Each row is a point. The last column is the point's height on a tilted bowl or saddle (a function of degree 2), plus a little noise. Along how many of its main directions does it bend up, bend down or stay straight?
In the rows, 128 means zero.

Points (18 x 4):
[[106 143 120 117]
 [ 17  69 115  22]
 [167  60 143  76]
 [170 149 120 105]
 [108  45 195  65]
 [133 105 170 115]
 [156 106 155 110]
 [157 194  80  85]
 [124  88 104 100]
 [135 119 187 122]
 [136 122 100 112]
 [106  94 190 109]
 [155 138 149 117]
 [124  91 110 103]
 [162 147  93 104]
 [ 80  78 118  82]
 [ 93 163  42  97]
 [168  68 110  80]]
Directions: 0 up, 2 down, 1 straight

Points (21 x 5):
[[189  48  41 102 220]
 [143 126 133 136 154]
 [110 105 149  97 139]
 [141 128 149 100 142]
 [120 108 139 111 147]
 [235  96  79 154 196]
 [123 151 145 121 140]
 [128 135 125  98 152]
 [ 49 154 132  66 161]
 [135 119 116 125 158]
 [ 44 158 134 124 136]
 [142 108 116  70 169]
 [148 134 152 137 148]
 [196  70 145 135 156]
 [ 50 126 228 129  81]
 [140 152 144 129 146]
 [199 196 128 142 162]
 [161  83  55 104 204]
 [ 86 178 184  70 115]
 [211 125  71  74 186]
 [136  97 136  91 151]]
Directions: 1 up, 1 down, 2 straight

Points:
[[102 109  65 148 168  80  97]
 [150  96 160 148 208 187 158]
 [132 212 159 115  83 108 106]
 [ 66 141 211 115 126 156 122]
 [172 115  48 193 138  60  97]
 [131 147 143 216  82 128  97]
 [101 132 196 140 121  90 122]
 [107 144 151  45 161 102 140]
 [149  92  67 185 123  45  69]
 [150 191 132  71 167  82 164]
 [118 145 101 181 117  94 108]
 [118 119 172  54 157 146 134]
 [113 136  70 118 124 168 139]
 [114 130  55 141 168 102 154]
 [148 127 161 177 118 127 102]
 [121 192 181  78 169 102 127]
 [155  86 137 136 100  79 151]
 [151 131  85 127 176 146 173]
 [143 172 110 142 115 103 145]
 [109  89  39 133 208 168 222]
 [162 215 130  28  71 134  55]
 [115 139 160 175  93 166 112]
 [126 121  75 130 174 153 180]
 [151 163  78 122 140  39 182]
 [159  77 196 110 132  88 144]
 [155 104 135 105 201  70  97]
 [199 134 110 170 101 168  82]
 [104 182  94 165 142 154 168]
 [ 73 166 114 164 108 179  93]
 [159  65 192 177 167  65  13]
 [154  95 117 100 120  99 157]
 [117  69  67 145 137  96 105]
 [110 145 148 107 125 106 127]
 [ 55 175 151 166  96 145  52]
 [135 113  97  86 113 218  94]
 [ 87 105  92  65  77 101 125]
 [109 112 170 229 193 141 120]
 [135 172 177 126 166 153 125]
 [ 76 186 123 142 120 134  96]]
Directions: 2 up, 2 down, 2 straight

Points, 62 rows:
[[ 63 141 134 148 149 124 101 144 132]
 [109 178 121 114 131 132 175 130 154]
 [113  96 186  84 163 106 102 119 205]
 [ 94 149 100 164 151 116 200 158 136]
 [177 115  87 164  86 130 169 134 135]
 [197 150  44 150 139 134 140 115 190]
 [154 120 149 149 160 187 154 146 170]
 [123 134 118 119 135 139 143 193 119]
 [ 97 145  80 112 120 125 106 100 137]
 [114 122 180 150 114 128 180 176 161]
 [ 79 116 120 134 191 116 141 129 149]
 [122 129  75 101 132 142 118 160 127]
 [144 103 159 137 157  92 179 103 174]
 [ 98 110 111 109 131 165 125 157 130]
 [ 98 150 127  75 109  91 146  66 181]
 [161 155 163 213 163  79 104 131 175]
 [191 145 137  93  97 116 136 123 139]
 [118 113  86  98 124 128  92 103 140]
 [ 86 149 149  98 119 135 158  97 175]
 [ 73 161 122  86 123 174 165 131 177]
 [166  99 125 166 125 147 150 158 135]
 [102  99  78 118 153 128  91 162 128]
 [146 144 120 131 148 144  99 205 125]
 [140  95  97 130 158 108 122  93 161]
 [ 83 117 189  94 111 101 160   7 249]
 [ 99 104 125 128 118  95 122  99 139]
 [111  92 152  71 127  89 107  78 193]
 [114 118 137 150 149 135 148 140 136]
 [ 72 129 184  95 138 140  84 150 183]
 [194 137 156 101 148 119 204 158 170]
 [129 147 110 154 179 111 101 150 140]
 [108 166 162 134 100 107 104 155 142]
 [103 140 138 144 110 150 150 129 143]
 [124  89 118 104 140 139  88 156 132]
 [103 109 172  38 130 109  57 121 204]
 [143 150 130 128 142 116 128 139 134]
 [188 108 120 128 135 185 128 166 141]
 [160  90 158 120 172 136 159 123 183]
 [138 135 157  81  89 163 136 109 165]
 [102 157 150 116 157  95 180  97 181]
 [148 147 170 159 108 158 123 102 174]
 [170 120 116 193 131 126 101 109 156]
 [ 99 163 142 124 141  88 161 139 146]
 [ 21  99 116 151 150 151 124 126 145]
 [132  96  98 137 124 131 119 148 124]
 [179 135 131 168  85 114 117  38 165]
 [ 86 136 168 135 187 106 107 119 169]
 [185  67 105 109 150 111 119 130 170]
 [104  92  68  91 141 149 127 113 163]
 [160 182 149 136 153 115  59  96 174]
 [155  49 103 161 193  71 155 129 184]
 [162 141 120 114 138 113 113 130 138]
 [118 117 110 101 159 127 134 123 152]
 [138  66 134 137 146 125 156 152 145]
 [148 174  96  94 127  93 138 142 143]
 [194  62 122  79  88 153  81 118 164]
 [113 165 128 166 165  75 154 117 143]
 [112 162 171 108  94  95 141 128 156]
 [ 79 160 135  99 134 185  90 110 158]
 [137 137 154 112 144 109 132  70 175]
 [126 150 157 116 154  42 147 101 178]
 [136  92 118 117 153 139 158 115 160]]
Directions: 5 up, 0 down, 3 straight

Points (64 x 9):
[[122 133 104 114 135 122 132 132 150]
 [ 87 146 159 144 124  79 142 156  79]
 [134 194 162 123 139 169 117 132 177]
 [105 153  56 119  94 106 120 146 105]
 [137 147 116 146  99  96 148 144  85]
 [113 152  88 132 139 108 165 108 106]
 [127 114 191 140 116 155 132 170  45]
 [112  99 139 167 165 101 144 126 106]
 [136 152 170 128 130 157  94 111 146]
 [126 103 128 155 145 125 156  79 115]
 [127 119 143  86 168 197 131 125 154]
 [127 139 138 134 162 127 126 109 157]
 [100  95 112 176 110 132 151 159  82]
 [121  96 117 146  76  93 167 112 127]
 [129 152 149  69 149 158 117 143 189]
 [134 149 112 150  86 149 140 145  95]
 [159 159 130 127  72 123 159 108 121]
 [127 141  89 102  81 126 129  82 153]
 [ 99 123 134 159 125  93 102 131 127]
 [ 65 106 103  98 125 138 113 136 125]
 [148 104 163 154 121 117 118 109 108]
 [101 134 141 150 135 123 120 110 152]
 [130 129 172 113 145 112 118 155 120]
 [ 94 115 162 112 156 155 141 126 141]
 [175 138 104 138 152 149 143  91 120]
 [ 77 131 107 128 120 126 114 101 154]
 [155 138 136 159 159  86 132  96  95]
 [183 150  47 149 113  94  64 138  12]
 [110 155 166 131 135 141  96  91 190]
 [ 71  97  89 111 165  90 108 106  90]
 [146 125 150 143 143 151 104  65 116]
 [163 101 146 134 134  85 125 142  87]
 [141  84 176 144  98 161 123 117  75]
 [121  85 117 135   7  81 108 137 125]
 [143  96 128 144 178  86 140 140  99]
 [149 145 137 115 103 150 136 149 125]
 [122 114 107 122 123 118 152 166 119]
 [133 111 110 135 110 151 139 106 127]
 [109 101 158 162 139 138 144  95 121]
 [107 185 112  95 183 121  99 162 212]
 [167 148 139 152 113 123 141 115 100]
 [129  98 128 104 122 114 121 137 138]
 [135 135 110 138 156 107 130 146 118]
 [146  93 115 200 132 180 100 117   7]
 [157 152 120 126 106 150  90 137 136]
 [109 132 124 104 143 105 138  93 158]
 [110  73 139 161  59 126 116 120 140]
 [151 106 160 117 135  81 126 136 103]
 [126 135 131 142  88  87  96 127 120]
 [148 130 119 118 167  87 163 167 107]
 [122 127 154 149  89 135 112 140 106]
 [149  75 100 136 129 161 135  92 105]
 [115 154  99 116  82 145 104 150 146]
 [138 144 145 128 143 126 169 105 140]
 [108 139 169  89 111 122 131  99 161]
 [107 149 134 124 128  85 155 120 125]
 [177  66 146 152 122 132  97  94  55]
 [158  96 148 128 117 116 150 172  97]
 [112  61 143  89 142 156 127  78 101]
 [139 123 101  88 145 121 131 124 166]
 [189  83 149 142 112 150 138 147  80]
 [128 111 160 105 148 140 112 115 149]
 [107 120 121 140 155 128 106 118 145]
 [132 100 129 140 181 120 129  88 123]]
Directions: 2 up, 4 down, 2 straight
